Each point is reached from the start by the listed moves, each made once or not at all, plus a little noise. Say if it took an odd or an even number of moves. Then give how often each move was made.

Moves:
(1): 4.5, 0.5
(2): -1.1, 5.5
Start: 1.0, 0.8
Points:
5.4, 1.0 => odd (1, 0)
-0.1, 6.3 => odd (0, 1)

Moves:
(1): -2.0, 3.2, 1.5, 5.2, -0.1, -0.4, -2.8, 4.1
(2): -3.1, 3.7, -1.9, -1.8, 1.1, -1.4, -1.0, 2.6
(3): 0.3, 4.4, 1.0, 3.7, 1.7, -0.3, -1.9, -3.3
(4): -2.7, -0.3, 0.4, 5.1, 1.6, 0.0, 1.1, -2.9
(5): 1.0, -1.6, 3.5, -0.6, 3.6, -1.7, 1.6, 1.3
(6): 1.0, -0.2, -1.8, 0.1, 3.4, 2.8, 0.5, -0.1
Start: -3.5, -6.9, -0.2, 2.8, -0.9, 0.2, 0.0, -0.9
Points:
-4.5, -5.2, 4.7, 7.6, 3.6, -2.3, -1.0, 4.7 => even (1, 0, 0, 0, 1, 0)
-1.1, -3.7, 2.5, 5.8, 8.2, 0.6, 0.2, -3.3 => odd (0, 0, 1, 0, 1, 1)
-4.6, -3.1, 0.0, 11.7, 5.4, 3.1, 0.2, -7.8 => odd (0, 0, 1, 1, 0, 1)
-7.6, -1.3, 2.9, 6.0, 3.7, -3.1, -2.5, 6.9 => odd (1, 1, 0, 0, 1, 0)

Moves:
(1): 4.9, -2.0, 3.1, 0.9, 2.1, 1.1, 1.4, 4.2, 2.0, -3.5, -3.0, -3.6
(2): -1.5, 1.4, -1.3, 1.4, 1.2, -0.5, -1.2, -1.0, -1.7, 0.0, -0.7, -3.6
(3): -0.8, 0.6, 4.1, -0.3, -1.6, 3.1, -1.5, 0.9, 2.0, -2.6, -3.9, -0.6
(4): -5.8, -2.7, 0.2, 3.2, 2.0, -5.2, -0.2, -2.0, 2.5, -1.9, 0.2, 3.4
(5): -1.5, 3.8, -2.2, -3.8, 3.5, -2.6, -0.4, -0.5, 2.6, -2.8, 0.4, 2.1
(6): 0.4, -2.4, -1.0, -0.2, 3.7, 2.7, 0.9, 1.6, -0.7, -2.2, 3.0, 1.7
(7): 0.4, 2.5, -4.1, 1.2, 2.3, 1.1, 2.1, 0.1, -0.4, 0.2, -5.1, 3.2
(8): -3.3, -0.9, -2.1, -2.7, -0.3, 2.2, 1.3, -1.9, 2.2, -1.6, -0.5, -3.6
(9): 0.9, 0.2, 3.3, -1.1, 1.1, 4.0, -3.1, -3.0, 1.4, 3.3, 1.0, -2.5
(10): 1.4, -5.3, 5.3, -4.6, -2.0, 1.9, 2.6, -0.9, -3.3, 1.2, -1.2, -0.8
(11): -0.8, 0.3, 4.0, 2.9, 1.4, 3.3, 3.5, -0.8, -0.4, 1.1, 1.7, -2.0
Start: 1.1, -0.6, 1.2, 2.1, 0.6, 2.4, -0.1, -1.0, -2.8, 2.0, 1.6, 1.8
Points:
-0.3, -8.4, 10.8, -2.7, 8.4, 3.3, 3.0, 2.1, 2.5, -10.0, -2.9, 3.5 => even (1, 0, 1, 1, 1, 1, 0, 0, 0, 1, 0)
8.3, -7.5, 11.4, -2.0, 5.8, 16.4, 2.4, 1.9, -1.6, -1.4, -7.3, -0.9 => even (1, 0, 1, 0, 0, 1, 1, 0, 1, 1, 0)
-9.5, -2.2, 5.0, 5.3, 6.1, 5.7, 0.0, -9.3, 1.2, 2.6, 3.0, -6.2 => odd (0, 1, 0, 1, 0, 0, 0, 1, 1, 0, 1)
